Rows are points. Each table stands for the endless flat space through its points: a line for two points, a plane for three, and so on. Write the one point that lies in both, or say that there is none.
In the rows, zero is written as 128.

First (2 x 3):
[[172  96 132]
 [148 124 120]]
Second, 2 rows:
[[182 139 123]
 [170 119 121]]
They share: no point

First:
[[103 125 159 160 121 111]
 [103 133 147 164 109  71]]
Second, 2 rows:
[[102 123 154 160 110  89]
 [ 92 133 160 148 120  83]]
They share: no point

First (2 x 11):
[[130 128 105 126 150 134 104 119 115 129 116]
 [136 119 102 108 177 107  74 119 136 156 101]]
Second:
[[156 101 101 126 180 104 121  89 146 156  90]
 [124 133 105 118 152 132  85 129 114 132 118]]
They share: [132 125 104 120 159 125  94 119 122 138 111]

First:
[[120 146 188 106 185  93 107  90 148 151  95 112 117  94 119 148  81 122]
 [119 160 159  81 144 132  90 107 148 114  97  98 171  82 132 136 126 119]
 [100 162 202  79 190  81 119  89 148 137 102 118 108  74 126 139 101 106]]
Second (2 x 18):
[[117 164 161 115 166 128  98 101 144 130 105  88 159 102 114 142 104 125]
 [132 134 176  65 146 108  88 101 154 130  80 123 144  72 144 142 109 120]]
They share: [123 152 167  95 158 120  94 101 148 130  95 102 153  90 126 142 106 123]

First:
[[ 87 132  74 156 118 149 116 104 162 133 113 125  92 119 174 142 124 118
  104 112 134 120 146 163]
 [103 132 110 136 110 113  80 136 146 105 141 105  96 147 142 122 136  86
  112 132 154 136 138 127]]
Second, 2 rows:
[[ 87 156  74 171  97 152  71 146 126 127 140 107  68 143 141 139 157 124
  134 124 143 162 143 130]
 [103 124 110 131 117 112  95 122 158 107 132 111 104 139 153 123 125  84
  102 128 151 122 139 138]]
They share: [ 99 132 101 141 112 122  89 128 150 112 134 110  95 140 150 127 133  94
 110 127 149 132 140 136]

First (3 x 24):
[[118 121 148 129 166 108 156 132 161 152 120  81 165 185 181 155  99 145
  143 150 101 144 117 120]
 [108 113 160 111 168 108 142 116 165 162 100  71 175 203 161 161  83 129
  159 156  99 134 111 138]
 [118  85 151 123 163 129 126 120 155 152  72  96 168 185 139 164  87 121
  155 165 122 108  87 144]]
Second, 2 rows:
[[117  82 134 133 151 135 143 135 157 130  82  85 162 178 139 181 101 127
  128 149 107 100  98 126]
 [122  88 140 135 155 133 144 138 152 139  89  92 158 171 147 173 103 135
  136 157 115 107  94 129]]
They share: no point

First, 3 rows:
[[138 133  91 128 133 113 105 104  98 132 132  81 120 114 143 133 110  98
  110 162 133 161 105 147]
 [174 171 102 112 174 111 104  67  74 124 124  37 162 107 156 158 113  98
  129 189 109 154 114 176]
 [112 105  89 140 101 115 111 132 114 140 132 117  88 120 137 117 112 100
  100 142 153 163  95 127]]
Second, 2 rows:
[[157 142  74 124 122 112  99 108  81 104 116 103 103  86 123 140 103  80
  141 148 104 186 110 165]
 [151 140  80 127 124 110 105 106  85 112 121 101 106  94 130 137 108  88
  131 150 113 177 104 159]]
They share: no point

First (2 x 24):
[[143  75 154 123 125 132 128 110 124 133 130 107 160 130 149 156 109 143
   87 120 139 133 168 129]
 [144  84 160 127 121 134 134 106 119 137 122 104 151 127 139 147 106 152
   92 111 143 129 162 134]]
Second, 3 rows:
[[133 102 179 142 118 135 133  96 118 140 101 101 143 116 143 133 110 157
  103 103 146 130 155 142]
 [111 121 180 158 122 152 131 101 134 154 106 120 139 119 149 131 125 142
  116  81 145 141 169 122]
 [138 103 189 143 125 137 128  80 107 142  91  96 151 101 152 119 104 163
   95 105 142 135 142 146]]
They share: no point

First:
[[143 130 145 129 153 168  79 181 130 139  55 114 199 147 115  92 191 135
   95 102 169 140 128 191]
 [147 122 133 145 159 162  85 177 148 155  69 118 189 135 123  90 185 135
   93  86 175 158 118 173]
 [120 146 148 154 144 168 115 165 142 158  99 115 165 165 117  96 158 159
  117 113 163 134  97 152]]
Second (2 x 24):
[[122 125 142 182 146 133 101 174 168 149 108 113 188 156 150 104 166 189
  109 113 183 124  93 123]
 [126 157 146 150 150 165 117 166 144 169  96 125 160 160 118 100 146 157
  121  97 151 148  81 159]]
They share: no point

First, 2 rows:
[[ 95 114 130 171 160  99 132  96 103 138 115 101 117 120 109 106 163 104
  105 160  96  98 130 148]
 [116 123 103 144 154 123 141  81 118 117 130 128  87 129  91 124 166 128
   84 175  93  92 115 166]]
Second (4 x 24):
[[109 114 123 165 158 109 142  92 105 113 121 111 115 128 103 114 162 123
  105 154  95  86 112 143]
 [105 119 126 156 162 103 131  75  98 129 110 114 103 114 102  98 168 116
   98 159  89  84 128 146]
 [ 84 125 143 166 164 102 101  56  99 141 106 125  84  96  80  77 180 106
   78 166  89  79 123 168]
 [106  93 145 188 138  95 115  93 104 116 125 121  92 134  86 120 159 112
  116 174  95 103 111 172]]
They share: no point

First (3 x 24):
[[148 124 137 108 171 146 130 125 160 123 103 104 103 123 121 112 112 176
   90  91 180  99 123 105]
 [159  93 118 109 135 142 166 134 141 117  96 111 139 117 143 126  92 161
  113 108 139 108 123 132]
 [127 145 146  93 171 134 118  98 169 117  88  83 103 117 115  82 112 161
   81 112 195  96 135  96]]
Second (3 x 24):
[[147 120 122 121 146 128 137 132 137 129 108 119 124 111 138 119  87 165
   98 118 146 106 142 138]
 [142 112 115 126 145 126 146 131 140 135  99 122 131 109 141 112  90 172
  102 127 140 113 151 145]
 [141 104 115 121 148 132 155 127 149 133  89 116 133 112 139 106  99 176
  105 124 145 115 147 138]]
They share: [150 112 129 106 153 142 146 125 152 119  97 104 121 119 131 114 102 166
 100 103 162 103 125 117]

First:
[[170 124 168 101 159 204  97 104  63 124 164 134 148  85 146 160 156 156
  133 169 142  99 150 175]
 [142 116 186  89 157 214 115  86  89 118 168 148 138  91 152 158 152 140
   81 145 114  95 152 173]
 [121 119 158 126 134 135 121 111  94 159 118 125 160  50 130 156 126 157
  189 209 159 152 183 132]
 [ 91 114 170 118 131 137 145 102 120 153 115 136 149  54 132 158 121 151
  147 187 133 152 188 122]
 [157 160 175  48 206 178 106  41  86 137 158 186 171 139 131 153 124 160
   85 154 116 110 109 161]]
Second, 3 rows:
[[143 149 157  96 163 186 142 100  90 131 121 153 134 107 151 181 141 186
  143 178 142 110 162 127]
 [118 127 162  77 172 172 136  97  93 117 137 149 132  98 152 178 147 194
  145 188 118 101 167 138]
 [141 150 152  88 169 194 148 103  87 121 117 154 121 116 165 193 150 205
  159 192 142  95 169 122]]
They share: [129 133 167  94 161 166 130  94  96 135 137 149 150  89 133 163 133 166
 123 166 126 124 156 141]

First (3 x 24):
[[109 119  87 162  80 110 123 159  75 156  86 122 106 172 139  85 125 151
  121 113 178 169 134 182]
 [ 88 133  90 144  72 106 127 152  79 142  94 108  98 170 135  86 121 136
  121 126 187 169 128 183]
 [ 60 157  94 112 112  98 111 140 103 126 102 124 122 154 151 122 153 100
  113 138 151 137 128 147]]
Second (4 x 24):
[[134 160 120 147  79 154 100 101  79 160  98 180 125 123 170 108 148 133
  130 141 147 137 128 136]
 [124 157 111 153  86 146 104 109  79 153 105 175 125 130 162 108 144 126
  131 138 150 138 125 142]
 [ 60 127  62 152 159  73 111 183 106 148 103 119 148 172 125 116 142 124
  105  92 131 139 134 169]
 [132 177 129 155  70 152 110 101  75 173 119 157 129 116 156  92 138 130
  133 130 138 156 137 128]]
They share: no point
